Each row of a before or after table is a point. The points were changed in one or more steps. Then noise was added and the rows were shuffled. The steps act on how far a point lies along the listed directions, d1 being the first. Write out the steps. A step turns or swaps two directions, mirrors them in a line or flattens them onto one, adds a multiple of one to another, or multiplies one. Angles are multiples of 10 degrees, from the lower direction toward the higher: turns from -170 to 170, lines from 10 to 170 but not 90. Use the fewest steps. Two steps may share a direction if one is a turn and the other turns, adds or multiplies; they go together, in the order done. Otherwise the lowest direction goes first.
(in the rows, 128 means zero)

Directions:
(1): [168 175]
(2): [175  88]
Before (8 x 2)
[[134  84]
 [ 76 126]
 [192 118]
 [133  76]
 [ 92 127]
 [214 137]
 [177  45]
 [ 95 119]]
After (8 x 2)
[[ 77  81]
 [ 35 148]
 [163 164]
 [155 154]
 [ 85 162]
 [ 80  53]
 [146 160]
 [ 89 152]]
Steps: turn d1 and d2 by 130 degrees

Directions:
(1): [ 71 111 145 182 116  97 110  43]
(2): [ 84 119 222 141 164 169 126 167]
(3): [ 63 192 117 124  66 137 178 149]
(4): [148 193 131 136 111 189  49 104]
(5): [ 62 142  87  92 178  93  70 156]
(6): [157 158 181 137  91  43  95 162]
Before (10 x 8)
[[134 124 146 124 125 100 121 123]
 [ 81 135 109 119 151 134 130 129]
 [118 109 108 122 166 113 108 113]
 [ 94 123 104 130 140 135 130 121]
 [113 146 122 124 112  99 121 120]
 [170 129 113 118 120 141 123  96]
 [143  97  90 131 152 124 135 105]
 [144  96 147 126 133 122 144 169]
 [149 124 124 126 154 119  76 114]
 [138 105 116 104 159 133 152 175]]
After (10 x 8)
[[174 130 112 113 121 143 125 105]
 [ 72 132 110 127 150 130 127 116]
 [ 80 119 110 143 137 128 126 100]
 [ 98 140 128 140 110  91 117  98]
 [136  95  92 135 150 122 132  95]
 [187 119 102  57 169 161 167 248]
 [104 104 111 135 163 105 104  92]
 [171 105 139  98 139 137 153 211]
 [142 122 127 132 152 115  73 105]
 [124 122 149 133 122  94 117 109]]
Steps: multiply d1 by 3

Directions:
(1): [195 195  95 140 169  76 118  64 129 140 115  64]
(2): [189  31 118 132 160  45 140 154 121 145 137 156]
Before (14 x 12)
[[ 73  45 146 121  99 157 138 180 138 123 154 190]
 [109 129 105 118 113 150 136 134 133 127 140 125]
 [ 90  24 141 114 109 142 146 187 134 116 161 180]
 [134  69 134 128 136  87 113 155 127 138 150 133]
 [160 114 145 146 136  79 134 109 101 123 122 127]
 [ 66  72 139 133  76 190 137 178 117 118 137 173]
 [ 74 170 140 118  95 186 132 133 133 106 115 117]
 [150 197  99 131 128 156 105  86 134 121 120  84]
 [ 79 120 149 114 109 177 122 143 147 117 127 166]
 [ 80 215 124 134  97 192 140 117 129 126 105  91]
 [121  58 133 123 105 111 141 157 142 123 132 165]
 [  7 162 155 122  74 232 101 153 134 104 139 151]
 [134 196 111 141 134 118 104  89 122 139  93 105]
 [ 57  91 156 129  81 181 117 178 154 124 149 195]]
After (14 x 12)
[[ 41 112 149 118  84 202 132 158 143 113 148 166]
 [ 52 141 134 135  67 220 130 147 119 113 126 141]
 [ 49  80 151 111  85 197 137 171 139 106 158 166]
 [116 141 103 123 119 147 135 126 134 128 137 114]
 [ 82 166 141 115 114 183 119 120 149 114 122 138]
 [104  73 144 123 120 117 115 166 127 132 153 145]
 [ 38 240 134 130  95 216  91  99 138 111 127  96]
 [104 202 124 124 111 164 128 103 133 111 110  88]
 [188 167  90 136 146 110 108  86 130 131 121  85]
 [163 167 103 143 148  79 107  91 119 148  96 113]
 [129 227 104 141 127 144 136  89 126 136 102  65]
 [149  90 152 144 127  88 136 124  97 121 125 143]
 [ 90  85 142 120  85 145 140 161 142 115 128 164]
 [ 46 167 151 130  76 207 107 146 158 122 141 159]]
Steps: turn d1 and d2 by 40 degrees

Directions:
(1): [ 94 157 134 190 157 132  86 127 115  90 143 154 196  89 140  95 166 153
 133 218 140 188 104 131]
(2): [145 151 107 117 119 140  96  47 142 161  95  94 196 118 162 118 100 154
 113 136 197  52 128  87]
(3): [108  98 134  71  98  91 132 116 107  82 178 124 131 146 150 105  37  70
 142 161 195 167 113 142]
(4): [ 94 138  91 126 100  55  82 144 198 148 142 113 152 104 108 175 126 158
 119 104 144 130 127 229]
(5): [249  90 126 148 142 135 107 130 158  64 109  67 156  93 120 142 113 127
 162 102 124 176 135 130]
(6): [131 178 200 126  36  96 142 114 157 113 165 142 135  73 115 109 158 117
 190  96 114 107 100  85]
Before (14 x 24)
[[149 171 115 136  46  71  96 102 205 153 128  92 134 102  97 146 192 141
  155  59 112  65 145 132]
 [164  90  78  86 167 165 121 131 122 111 109 113 139 138 151 144  87 107
  109 129 126 165 140 148]
 [218 110  95 101  86  78  98  89 211 113 107  49 165  99 135 200  94 147
  129  33 173  90 129 189]
 [137 148 153 105  63  73 127  96 173 117 139 110 134  99 126 160 119 118
  165  67 148  93 126 142]
 [ 84 167 136 113  71  95 128 115 190 178 120 131 124  99 113 164 130 158
  120  81 130  73 118 138]
 [100 139 130 141 112 101 126 136 136 160 128 126 136 120 122 143 149 144
  119 142 127 120 137 170]
 [ 89 121  98 159 188 173 167 181  75 145 106 170  92 154 137 124 180 127
  102 178  85 170 119 154]
 [242 107 127 149 140 133 131 129 163 101 115  77 140 114 128 147 100 138
  167  83 134 133 133 109]
 [ 92 111 144 194 179 156 129 171  91 131 138 185  81 154 121 111 175 124
   95 171  50 186 121 128]
 [177 147 110 124  92 108 109 115 208 164 107  88 159 109 114 176 154 198
  151  39 122  83 143 146]
 [203  79  75 108 157 153 102 112 123 123  75  58 151 150 133 132  81 119
  147 109 139 122 130  86]
 [135 140 144 122  69  84 106 106 174 129 133 145 151  99 127 150 144 167
  152 105 148  87 111 145]
 [165  88 106 122 167 136 136 163 123  92 142 104  90 160 107 157 104 101
  132  73 108 158 157 163]
 [ 70 148 120 172 144 118  94 165 139 132 163 154 146 127 137 111 179 158
  147 170  92 169 111 186]]
After (14 x 24)
[[169  77  97  91 131 124 132 156 159 144 133  84  85 173 136 154  91 117
  143  69 107 128 145 187]
 [116 149 195 130 107 139 174 125  96 101 141 160  83 126 130 114 163  98
  162 108  98 119 125  75]
 [164  78  42 128 175 129 113 146 139 121  91  88 152 131 143 161  93 130
  103 147 160 169 130 211]
 [164  99 142 120 117 129 152 126 113 132 117  99 112 140 129 129 110 109
  133 119 128 123 146 124]
 [ 94 155  80 104 155 168 113 101 119 169 103 149 165 131 159 127 128 144
   88 153 130  99 127 120]
 [140 175 185 141 116 206 195  84  76 153  97 167  99 136 152 109 201 131
  124  98  92  41 110  11]
 [ 98 137 102 158 209 178 123 132  79 136 115 145 126 166 135 122 152 138
   93 151 116 121 151 120]
 [112 180 145 191 153 151 145 138 133 183 113 165 127 126 127 128 195 175
  132 124  86  87 119  92]
 [158  60  72 154 176 105  75 148 160 125 117 101 125 153 126 167  92 135
   83 129 116 187 141 213]
 [197 139 164 147  89 148 161 133 117  93 133 118  80 126 103  95 201  90
  180  91  65 124 147  43]
 [ 85 170 101 156 137 151  96 100 122 179  85 134 182 117 128 107 172 166
  130 159 120  78 105  65]
 [164 117 182 110  84 125 164 126 121 108 134 165  85 128 123 130 142 126
  170  94 105 101 117  85]
 [200 146 169 146 120 190 173 120 122 121 112 135 126 125 127 111 186 154
  173  74  75 108 134  32]
 [178 118 186 116  99 160 172 128 128  81 127 121  95 109 124 112 103  99
  164 105 110 151 113  56]]
Steps: turn d1 and d4 by 130 degrees; turn d2 and d6 by 50 degrees; mirror d3 and d5 in the line at 150 degrees
